Every row gives one point. To make a cloud, some directions were put in groups of two or more. Within a group, all points are equally far from the middle, so they leave a hole (a ring in 2 directions, a hollow ball in 3). The other directions are filled evenly. Then the cloud was stretched, turned, moved and blurred a little. Count the holes, and give their numbers of directions, smallest first.
In the rows, 128 means zero.

Cloud (19 x 3):
[[ 87 129  68]
 [112 179 118]
 [170 174 127]
 [ 89 134 164]
 [130 101 197]
 [104 112  94]
 [178 120 114]
 [179 114  99]
 [196 104 134]
 [178 158 141]
 [133 175 107]
 [ 91  58 170]
 [ 99 149 177]
 [169 196  90]
 [105  85 147]
 [ 60 182 134]
 [133 133 189]
 [ 72  86 140]
 [129 149 140]]
Holes: 0

Cloud (27 x 4):
[[160  49 178 136]
 [134 111 107 101]
 [153 182  54 168]
 [126  82 188 117]
 [175  79 162 157]
 [115 108 110 112]
 [ 96 109 178 156]
 [163  96 101 126]
 [157 164 164 136]
 [134 145  51 149]
 [ 87 119  94 162]
 [153 156 136  88]
 [157 153  81 122]
 [116  89  57 139]
 [117 106 155 206]
 [ 81 121 168 188]
 [162 113 173 139]
 [191  67 158 137]
 [ 89 135  57 156]
 [102 121 189 176]
 [121 184 110 132]
 [ 66 120  85 161]
 [137 172 172 181]
 [ 59 133  86 151]
 [148  62 144 103]
 [111 179 138 169]
 [ 93 165 127 101]]
Holes: 0

Cloud (55 x 6):
[[110 122  69  73 121 102]
 [ 57 115 141  91 123  92]
 [135  77 111 180 151 127]
 [ 99 114  97 111 181 160]
 [ 72 134 199 134 160 111]
 [138 186 114 176 148 111]
 [123 203 121 115 170  39]
 [141 108 190 109 179 118]
 [115 155  95 153  79 116]
 [115 157 216 110  98  97]
 [ 97 120 210  94 127  96]
 [ 58 139 165 154 155 120]
 [ 60 109 128 102 116 155]
 [ 80  75 153 115 100 158]
 [128 100  53 154 133  86]
 [112 117  39 141 161 118]
 [172 136 180 119 159  95]
 [131 119  66 176 130 133]
 [ 63 154  69 123 117 118]
 [101 173 159 189 130  82]
 [136  92 199 126 136  99]
 [121 136 166 105 153 184]
 [ 95 102 172  75 127  96]
 [101 118 175 122 126 191]
 [103 105  45 149 105 112]
 [ 69  90  85 101 121  88]
 [180 129 134 134 141 115]
 [151 184 147 101 179 123]
 [ 88 114  51 103 111  82]
 [156 198 164 139 154 120]
 [134 155 116 111  98  43]
 [113 165 119 131  74  71]
 [ 70  90 147 135 109 174]
 [141 163 108 106 140  31]
 [104 161 195 100 111 155]
 [ 60 105  71 117 105 110]
 [135 170 141 105  98 144]
 [ 73 152  81  90 102  83]
 [ 94  84 130 152 138 190]
 [136 162  65 116 179  96]
 [ 92 159 213 102 115 134]
 [ 71 173  91 162 110 101]
 [117 115 210 102 109  96]
 [121 154 210 117  94  87]
 [ 82  83  69 103 131  93]
 [ 83 105 195 106  99 131]
 [157 100 185 142 167 132]
 [115 150 209  85 139  79]
 [152 195 151 147 141 128]
 [118 220 167 117 118  76]
 [ 93  89  52 132 119  81]
 [108 100 182 158 177 108]
 [130 128 123 194 168 105]
 [ 62 153 118 146 152  54]
 [132 130 151 181 130 168]]
Holes: 2 (3, 3)

Cloud (87 x 9):
[[158  75 134 169 140 146 121 140 172]
 [176  79 150 146 120 114 204 159  65]
 [ 62 157 106 172  54 101  64 170 149]
 [153 164 109 150 134 195 118  95 133]
 [153 171 166 132 137 142 160 119 138]
 [103 116 128 191 170  54 167 136 108]
 [158 159 150 102 154  75 115 124  68]
 [ 78 136 128 141 147  52 192 138 102]
 [131 145  83 198 122 175 102 161 137]
 [159 151 223 122  85  86 153 108 176]
 [179 115 104 159 162  95 188 116 115]
 [ 60 106 159 184  93  49 116 127  86]
 [ 83 130  82 159  97  74 129 174 116]
 [129 182 141 163 145 153 144 152 150]
 [164 190  92 188  92  96 157 102 104]
 [104 196 164 188  94  52 147  81 172]
 [121 160 144 126  71 157 113  46 160]
 [130 121 128 161 104 156 224 157  97]
 [145  90 108 131 158 187 167 113  77]
 [183  78 128 142 164 174 176  94 174]
 [194 103 159 142  96 131 135 105  62]
 [121 156  83 198 153 109  92  98  66]
 [125 180 132 186  93  77 131  73 161]
 [108 130 108 189 162  90 107 196 149]
 [187 103 140 133  80  71 147 134 101]
 [134  98 146 157 107 107 126 225  75]
 [164 104 139 203 143  62 134 116 143]
 [127 156 140 161 149 156 142  26 145]
 [194  26 148 151 119 139 196 127 169]
 [129 121 188 136  77 104 165 188 171]
 [ 99 159 189 128  84 116 135 162 150]
 [177 143 133 174 137 155 120  86 158]
 [134  89 138 192 198 124 162 146 141]
 [ 96 113  92 136  77 171 184  97 182]
 [ 68 172 108 135 152 113 132 136 159]
 [ 75 136 166 233 153  88 121 145 129]
 [ 98 170 161 140  91  85 158 100 151]
 [104  97 166 141 194  97 169 180 185]
 [173 147  72 129 142 124 150 120 143]
 [ 77 129 148 124 104  96 140 181 125]
 [169 134 107 204 153  67  42 122 121]
 [227  76 115 185 152  83 139 110 128]
 [158 127 235 151  97 120 175 117 101]
 [128  86  92 140 136 167 211 116 134]
 [113 192 127 150  82 112 193 129 168]
 [123 108 102 195 183 113 147 185  89]
 [124 120 158 123  83 132 123 194 128]
 [112 109 146 105 147 129  63 146 118]
 [ 77 128 120 160 151 119 118 169 106]
 [159  71  97 163 122 132 217 171 152]
 [173 139 138 142 161 107 123 100 101]
 [126 148 135 191  44  73 127  99 122]
 [ 87 159 100 166  79  48 102 181 119]
 [ 59 106 119 138 102  88 169 181 131]
 [139 138 123 133  89 209 192  77 169]
 [107 156 167 171 122 122  85 177 156]
 [140 113 158 139 118 110 199 147 192]
 [149 127 118 138 119  87 204  95  69]
 [ 78  94  79 130 115 113 104  89 146]
 [ 99  61 101 104 112 162 214 140 107]
 [117  76 118 123 186 148 117 164 122]
 [187 169 121 155 135  94 182  50 156]
 [ 88  77  95 161  92 138  96 168  71]
 [139 101 213 165 127 141 131 107 124]
 [148 100 111 156 110 164 116 143 144]
 [ 83 166  98 153 129  59 100 160 115]
 [132  85 149 163 163 113 119 160 178]
 [ 77 121 112 107  79  46 100 115  67]
 [ 90 104 146 111 100 118  78 115 117]
 [124 100 106 155 162 122  53 103 143]
 [172 143 228 151  85  98 149 127 126]
 [130  87 144 167 113 127 127 211 150]
 [114 148  97 206 159 125 151 138  92]
 [150 134 139 183  60  69 123 139 115]
 [113 149 159 148 125 117 142 198 171]
 [190  85 128 170 155 167 154  52 170]
 [151 183 126 184 138 110 156  54  73]
 [156 149 142 135  84 139  84 112 134]
 [143 134 112 188 144 122  75 136 110]
 [143 108 160 162  86 115  55 193 128]
 [ 94 170 148 188 129  38 114  98  97]
 [188 104 117 191 157 165  99  91 152]
 [152 114 137 173  92  70 144 101  77]
 [157 142 165 135 125 167 185 126 112]
 [157  76 180 187 138  68 202 172  93]
 [156  94 177 176 112  84 124 189  58]
 [120  90 148 117 164 141 103 170 106]]
Holes: 0
